Each point is reached from the start by the listed moves, each made once or not at all, plus a little noise. Is the number of moves made odd or even? Then give how often each move was made.
In the rows, zero is written as 128.

Moves:
(1): [102 104  65 112  93]
(2): [ 88 149 159 113  70]
(3): [104 194 138  67 119]
Start: [127 134 113 112 136]
Points:
[ 76 158 147  93  73] -> odd (0, 1, 0)
[107 112  55  98 102] -> odd (1, 0, 0)
[ 72 132  77  74  46] -> even (1, 1, 0)
[ 72 179  55  40  92] -> even (1, 0, 1)

Moves:
(1): [ 81 111 138 101 103 117 143 128 140 136 155]
(2): [129 140 133 142 113 144 142 153 113 141 129]
(3): [133 129 127 146 151 147 126 121 133 122 133]
(4): [135 116 100 138 121 107 136 142 147 106 116]
(5): [ 88 110 164 112 150 122 127 107 127 117 124]
(6): [113 113 136 145 163 166 157 135 179 188 139]
(7): [135 156 132 144 145 172 122 133 138 141 115]
(8): [137 104 145 118 140 136 124 116 131 119 129]
(9): [144 127 110 112 155 144 122 125 120 133 116]
(10): [120 129 125 108 117  89 115 141 132 121 153]
(11): [105 152 137 140 131 162  91 130 122 152 131]
Start: [121 110 142 111 133 117 117 118 112 152 151]
Points:
[100  90 143 141 249 208 138 115 189 190 126] -> even (0, 0, 1, 1, 1, 1, 1, 0, 1, 0, 0)
[ 94  44 152  96 233 130 128 110 188 162 162] -> odd (0, 0, 1, 1, 1, 1, 0, 1, 1, 1, 0)
[ 71 146 121  99 120 155  91 176 126 189 169] -> odd (1, 1, 0, 1, 0, 0, 1, 0, 1, 1, 1)
[108  78 130 107 199 125 113 101 125 119 127] -> even (0, 0, 1, 1, 1, 0, 0, 0, 1, 0, 0)
[ 74  54 177 106 167 113 150 145 173 176 173] -> even (0, 1, 0, 1, 1, 1, 0, 1, 0, 1, 0)
